Rows are points. The points of each table are mixes of a few directions, plus a little noise. How many directions does each table use, and how many do they share? Where both have some left over, give the other angles between the two spaces (their principal angles), to ten degrees, smallest first.
In the rows, zero is written as 128.

First (6 x 3)
0: 107 211 149
1: 125 146 132
2: 129 129 128
3: 121 150 132
4: 146  58 111
5: 143  74 114
Second (7 x 3)
0: 128 126 126
1:  91 148 212
2: 158 113  65
3: 129 126 122
4: 114 135 161
5: 154 115  69
6: 125 129 139
Directions: first 1, second 1, shared 0; angles 60

First (6 x 6)
0: 134 171 102 141  91 133
1:  96 197  45 172 108 128
2: 115  82 113 135 112 158
3: 143 118 166 110 150 111
4: 150  97 177 102 141 122
5: 130 100 164 112 164 113
Second (7 x 6)
0: 112  89 109 133 109 160
1: 161  94  80 218 124  55
2: 138 174 159 102 149 113
3:  99 122 142  84 119 187
4: 136 124 119 146 128 111
5: 110 150 157  77 134 167
6: 139 139 130 138 136 103
Directions: first 3, second 2, shared 1; angles 70

First (10 x 9)
0:  90 190  71 136 140 132 198 126 128
1: 136  99 162  48 109 241 107 176 147
2: 165 136 147 124  84 135 115 124 145
3: 130 134 156 147 172 102 126 114 131
4: 109 151 109 150 174 123 152 123 111
5: 133 127 143 150 190 134 115 127 103
6: 178 131 103 160  40  95 102 108 121
7: 145  88  99 142  94 126  87 132  90
8: 104 124 159 110 143 103 144 123 161
9:  90  98 135 113 137  89 133 126 141
Second (9 x 9)
0: 146 184 163 118 139 135 135 146 152
1: 120 138 102 110 120 141 108 176 102
2: 110 220 109 126 135  62 115 204 112
3: 133  74 142 150 129 126 147  58 145
4: 161 131 181 111 132 192 141 106 166
5: 133 145 151 148 140  91 146  97 152
6: 118 116 103 118 119 139 113 153 105
7: 119  19  96 131 110 170 122  81 104
8: 113 123 105 139 127  95 125 130 113
Directions: first 5, second 3, shared 2; angles 70

First (9 x 14)
0: 146 141 157  86  84 116 126 162 128  81 148  85 129 147
1: 179 103 154 122  90  95 137 140 107 178  96 102 159 153
2: 106 165 110 138 147 176  87 101 111  85 218 152  91 146
3: 139  97 152 148 125 107 158 135 128 129  73 113 161 100
4: 132 127 196 127 119  94 166 176 116  25 129  35 164 121
5: 119 117 100 155 162 105 139 105 149 199 108 157 110 140
6: 102 138  78 108 165 159 111 121 113 156 124 150 128 123
7: 108 121  99 159 148 173 108  88 139 149 123 199 115  90
8: 122 133 107 109 115 130 119 125 163 149 131 158  95 134
Second (9 x 14)
0: 130 119 166 146 123 110  73 135 165 138  84 164 190  46
1: 144 117 127 122 119 107 123 153 114 131 144  98 159 122
2: 128 136 184  91 172  73 151 117 116 128 136  97 134 178
3: 116 131 119 112 129 169 132  96 130 122 129 172  95 133
4: 140 109 150 122 114 121  84 138 141 134 114 154 188  61
5: 124 146  54 224 100 122 152 183 135 133 119  50  90 154
6: 140 114 114  68 124 155 149 113  85 120 180 132 114 160
7: 140 118 110 125 112 134 125 144 114 129 144 117 140 121
8:  89 161 130 141 160 160 160  73 151 119 101 169  41 179
Directions: first 6, second 4, shared 1; angles 40, 50, 90

First (10 x 20)
0: 142 103 133 112 167 117 138 146 136 145 100 132 128 121 101 127 137 141 129 134
1: 121 141 126 136 107 134 123 119 124 119 142 126 128 132 142 129 123 121 127 125
2: 115 151 123 143  92 138 119 111 121 112 154 124 128 135 153 129 119 116 127 122
3: 127 129 128 129 127 128 128 127 128 127 129 128 128 128 129 128 128 128 128 128
4: 136 113 131 119 150 122 134 139 133 138 112 130 128 124 113 127 133 135 129 132
5: 108 163 121 151  72 143 114 102 116 103 168 121 127 138 167 130 115 109 126 120
6:  99 179 117 161  47 150 107  90 111  92 186 119 127 143 184 130 109 101 126 116
7: 171  52 144  79 249  95 158 184 153 181  43 142 129 106  45 125 156 168 132 146
8: 128 129 128 129 126 129 128 127 128 127 129 128 128 128 129 128 128 127 128 128
9: 133 119 130 122 143 124 132 135 131 135 117 130 128 125 118 127 132 133 128 130
Second (8 x 20)
0: 176 125 122 109 160 116 129 150 150 175 114 156 136 125 115 145 133 173 160 128
1: 118 125 128 131 120 133 118 120 115 137 192  88 131 113  89 111  91 125  90 121
2: 120 126 127 130 117 141 138 112 135 116 112 116 152 117 132 107 155 108 132 128
3: 106 164 131 150  91 118 101 135  96  94 153 160  83 158 172 182  93 129 128 111
4: 125 107 127 123 149 122 145 119 141 150 148  84 122 137 119  81  97 114  90 164
5: 100 111 145 130 148 114 124 145 103 102 112 132  93 137 116 148 113 115 102 129
6: 135 135 126 128 128 126 134 130 138 122  90 154 125 141 161 138 152 130 155 134
7: 144 135 118 123 111 154 137 111 147 130 102 134 183  98 128 113 190 128 167 109
Directions: first 1, second 5, shared 1
